Rows are points. Each copy is the shape, with its points in the same order, stretched, turned, moved and blurred by noise. Is it also mirrored, or only turned?

Shape, 5 rows:
[[ -3 -74]
 [-21  27]
 [ -8   2]
 [ 12 -27]
 [  2  41]]
Copy 1, 5 rows:
[[ 50 -44]
 [-32  22]
 [ -3  12]
 [ 33   3]
 [-20  46]]
Copy 1 is: only turned
Copy 2:
[[ -3 -67]
 [ 11  38]
 [ -1  11]
 [-18 -21]
 [-13  50]]
Copy 2 is: mirrored
Copy 3, 5 rows:
[[ 74 -32]
 [-27  36]
 [ -2   8]
 [ 18 -28]
 [-49  14]]
Copy 3 is: mirrored
Copy 4, 5 rows:
[[-11 -90]
 [-42  23]
 [-27  -7]
 [  1 -36]
 [-22  40]]
Copy 4 is: only turned

Shape:
[[ 20 -12  40   3]
 [-21  23  23  30]
 [-20  41  37 -30]
 [-65  17  23 -26]
 [ 80  14 -32   2]
 [-40  12  11 -24]
 [ 73   4 -16 -23]
 [ -2 -27  -3 -43]
 [-37  35  16  23]]
Copy 1:
[[ -2  10  16   8]
 [ -2  20 -12  29]
 [ 42  24 -34  -7]
 [ 71  -5 -46  20]
 [-77 -12 -26 -57]
 [ 51  -9 -36   1]
 [-49  -5 -11 -51]
 [ 42 -36 -10 -27]
 [  8  16 -39  24]]
Copy 1 is: mirrored
Copy 2 (9 x 4):
[[  1 -12  61 -30]
 [  4 -27  39  34]
 [-34  -1  58  25]
 [-47 -50  42  39]
 [  6  71 -24 -44]
 [-37 -27  28  18]
 [-11  59  -6 -52]
 [-43 -18   7 -38]
 [  0 -30  29  52]]
Copy 2 is: only turned
Copy 3:
[[ 14 -34  10  20]
 [  7  -4  51 -24]
 [ 69  -5   7 -52]
 [ 32 -34  -7 -75]
 [-22  50   1  54]
 [ 19 -22 -10 -51]
 [  4  30 -25  43]
 [ -1 -42 -58 -11]
 [ 16   5  54 -47]]
Copy 3 is: only turned
Copy 4, 9 rows:
[[  9 -20  43   3]
 [-13  20  29  31]
 [  2  42  49 -10]
 [ 30  60  42  20]
 [-13 -31 -27 -48]
 [ 29  45  30  10]
 [  6 -28  -6 -53]
 [ 55   6  18 -14]
 [-12  42  25  32]]
Copy 4 is: mirrored

Shape:
[[ 58 -33  18 -27 -45   2   4 -35]
 [-73  35  38   5   5  49  14  21]
 [-44 -17  -5  43  36 -32 -37 -11]
 [-35 -12  27   5   2  26  55  17]
 [ 18 -13 -27  11 -20 -34 -24 -34]
 [ 21  -5  -8 -14 -41 -13  43  -6]
 [-38  27  40  45  48  17 -17  35]
 [  0  25  24  39   3  42  30   8]
 [-39  32  19  23  19 -43 -29  13]
 [ 23 -28 -43  -8 -29 -14   4 -23]
 [ -2  11   1 -17   5  39  19  29]
 [ 37 -30  -4   2  37 -35 -19 -17]
 [ -3  20   9  -6  26  13  30 -29]
 [  0   0  12   6   3   7  30   9]]
Copy 1, 14 rows:
[[ 45 -15  31 -29 -44 -20  24 -33]
 [-71  28  40  25   4  64 -34  18]
 [-22 -13 -16   9  61 -35 -72 -11]
 [-26 -22  27   6   9  63 -18  42]
 [ 47  -1  -6 -12  -2 -55 -46 -14]
 [ 48  -3  16   0 -30   5  -8  39]
 [-74  -3 -21  61  39  19 -26 -13]
 [-15  -7 -16  47 -12  58 -19 -13]
 [-31  25   7  50  39 -30 -33  12]
 [ 51 -10  -7 -34 -26 -29 -45   8]
 [-36   8 -10  -6 -26  35  -8  19]
 [ 18 -17 -36 -15  28 -43  -7 -22]
 [  5  23 -12  -3  17  47 -17  -2]
 [ -4 -12  -1  10  -1  27 -11  16]]
Copy 1 is: mirrored
Copy 2 (14 x 8):
[[ 32 -45  -1  -3 -95   9   6  40]
 [-39   3  -2  -9  78  71  13  37]
 [-28  -7  40  27   9  18   2 -59]
 [  4   4 -38   0  24  39  57  13]
 [-17  -9  17  -2 -78 -21 -16 -18]
 [ 18   5 -26 -24 -68 -19  20  31]
 [-30  -3  44  45  83  39  28  22]
 [-39  13 -14  42  14  28  55  48]
 [-42  -7  56  -7  39   2   3 -18]
 [ 19   8 -24  -4 -82 -18 -14   0]
 [ 15   8 -20  10  26  10   7  58]
 [ 29 -47  24  46 -26 -29   1 -18]
 [-30 -44 -29  21  12   3  13  19]
 [  3   1 -17   8   3   5  33  26]]
Copy 2 is: mirrored
Copy 3 (14 x 8):
[[ 93   4   8 -25 -40  -1 -37   6]
 [-71  51  17  23  -5  18  43   7]
 [-39 -20  11  58  12  38 -38  20]
 [-40  -2  23  -8 -26 -15  27   7]
 [ 56 -20 -12  36  -9  17 -30  30]
 [ 51 -17 -11   4 -32 -34   4  29]
 [-61  14  40  29  38  51  24  -5]
 [ -9 -16  32  10 -13  30  51 -27]
 [-32  11  14  73  38  14 -11  21]
 [ 59 -29 -29  15 -30   2 -16  38]
 [ -2  23 -14 -16   2  17  41  16]
 [ 37 -27  -8   4  20  26 -45   4]
 [  2   3 -18  12 -14   5   1 -43]
 [  4 -10   7   6  -8   3  14   1]]
Copy 3 is: only turned
Copy 4:
[[-30 -42  65 -15 -42  21 -21 -30]
 [ 54 -13 -38 -19  22 -44  60  59]
 [-27  27 -48   1  21 -74 -37 -50]
 [ 19 -72 -23   6  11 -20  43  16]
 [-56  25   1  -4 -27  -2 -26 -60]
 [-37 -44  14   0 -30  26  32 -22]
 [ 24  26 -19  15  76 -74  18  11]
 [ 52 -14   7  23  36  -5  53 -11]
 [-36  45 -21 -21  36 -83  22 -11]
 [-52 -13 -10  12 -42  31 -25 -43]
 [  5 -18  -7  19  21  22  17  45]
 [-55  -3  20  -5  44 -12 -52 -56]
 [  6 -22  -9 -40  43   8  21 -10]
 [ -6 -31   2   3  16  -3  28  -9]]
Copy 4 is: mirrored
